Rows are points. Examples show where two turns around zero, p and q, send a point. Where does a point land after both, in the order given? Backwards means that the second turn is done in reverse. Each puzzle has new turns, and all numbers are rounded.

Turn p:
[-1.76  0.45 -1.65] -> [-2.40 -0.24 -0.46]
[-1.26 -1.95  0.12] -> [-0.64 -1.54  1.62]
[0.26 1.10 1.79] -> [0.91 1.79 0.67]
[-0.49 -0.71 -1.50] -> [-1.03 -1.29 -0.51]
[0.41 1.47 1.04] -> [ 0.59  1.75 -0.12]
[ 2.84 -0.36  0.21] -> [ 2.57 -0.46 -1.19]
Turn q:
[ 0.89 -0.49  0.15] -> [ 0.22 -0.82  0.58]
[-0.21 -0.28  2.87] -> [-0.72  1.14  2.56]
[-0.24 -1.28 -1.12] -> [-0.95 -1.15 -0.85]
[-0.45  2.05 -1.90] -> [ 1.44  0.84 -2.29]
Where do these land?
q, then p: [ 0.50 -1.62 -0.38] -> [-0.29 -1.20  1.22]
p, then q: [-1.43  2.64 -0.94] -> [ 0.12  2.22 -2.22]
p, then q backwards: [ 1.58  0.08 -0.07] -> [ 0.57  1.05 -1.04]
q, then p backwards: [ 1.43 -1.50  1.12] -> [-1.09 -2.02  0.53]
p, then q: [-2.07  0.39  0.26] -> [-0.82  1.95  0.22]

Turn p:
[ 0.93  0.69 -1.31 -0.89 -0.86  0.58] -> [ 0.08  0.51 -1.58 -0.62 -1.14  0.69]
[-1.08  0.92  1.51  0.23 -1.25 -0.57] -> [ 0.10  0.45  1.20  1.09 -1.27 -1.33]
[-0.52  0.18 -1.12 -1.67  0.71  0.20] -> [-0.71  0.23 -1.33 -1.34  0.30 -0.81]
[-1.92  1.75 -1.12  0.25 -0.10  1.16] -> [-0.20  2.28 -1.33  0.90  0.38 -1.21]
[0.70 0.69 1.50 0.84 1.68 0.36] -> [ 2.08 -0.01  1.06 -0.24  1.15 -0.21]
[-0.28  1.13 -2.10 -0.29  0.38 -1.01] -> [-0.09 -0.47 -2.44  0.46  0.14 -0.78]
[ 0.35 -0.42  1.75  0.00  1.59  0.11] -> [ 0.99 -0.47  1.59 -0.94  1.09 -0.34]
[ 1.83 -4.94  0.89  1.53 -2.14 -0.84] -> [-2.24 -2.54  2.83  0.67 -0.64  3.98]
Turn q:
[ 0.28  1.08 -1.17 -1.40  0.80 -1.61] -> [ 1.15 -0.06  0.57 -1.88  1.42  0.79]
[ 0.68  2.18  1.84 -1.80  0.09 -0.01] -> [-0.91  2.02  1.75 -1.92 -0.05 -0.48]
[-0.02 -0.90  0.56 -0.93  0.83 -4.73] -> [ 0.62 -3.33  1.25 -2.81  1.50 -1.36]
[ 0.02 -0.32  2.90  0.69 -0.77  1.54] -> [-2.14  0.78  0.59  1.06 -1.71 -1.54]
[-0.04 -1.56 -0.46  0.02  1.14  0.56] -> [-0.43 -1.21  0.13  0.92 -0.09  1.32]
[ 0.18 -0.57 -1.46  2.06 -0.26  1.84] -> [ 0.95  0.35 -1.13  2.69 -0.53  0.60]
[-1.17  0.04 -0.96  1.78  0.30  1.11] -> [ 0.09  0.31 -1.19  2.11  0.89  0.11]
[-0.82  0.31  0.06 -1.70 -1.10 -0.55] -> [-0.54  0.28 -0.95 -1.97 -0.06 -0.03]
[ 0.88 -0.26 -1.32  1.27 -1.04  1.85] -> [ 1.21  0.87 -1.03  1.79 -1.36  0.60]
Where do these land?
q, then p backwards: [-0.08  1.21 -1.56  0.09 -0.68 -2.05] -> [ 0.92  1.32  0.11 -0.44  2.38  0.36]
q, then p backwards: [ 0.72 -2.08  1.92 -0.81 -1.36  1.40] -> [-0.10 -0.43 -0.04 -1.56 -3.04 -1.05]
p, then q backwards: [ 0.42  0.94 -2.37 -1.12  1.08  2.24] -> [-1.79  1.67 -1.77 -1.46 -1.66  0.34]
q, then p backwards: [-1.48 -0.68  1.66 -0.81  0.43  0.13] -> [-1.25 -1.73 -0.67 -0.97 -0.28 -0.50]
p, then q: [-1.41 -1.19 -0.20  2.73 -0.59 -0.17] -> [-0.83  0.08  0.23  2.75  1.20 -1.22]
p, then q: [ 0.79 -0.08 -1.58  0.33  0.49 -2.14] -> [ 0.72 -1.92 -0.98  1.15 -0.39  1.18]
p, then q: [ 1.06  1.87  2.12 -0.42  0.64  0.59] -> [ 0.99  0.43  1.92 -1.51 -1.62 -0.56]
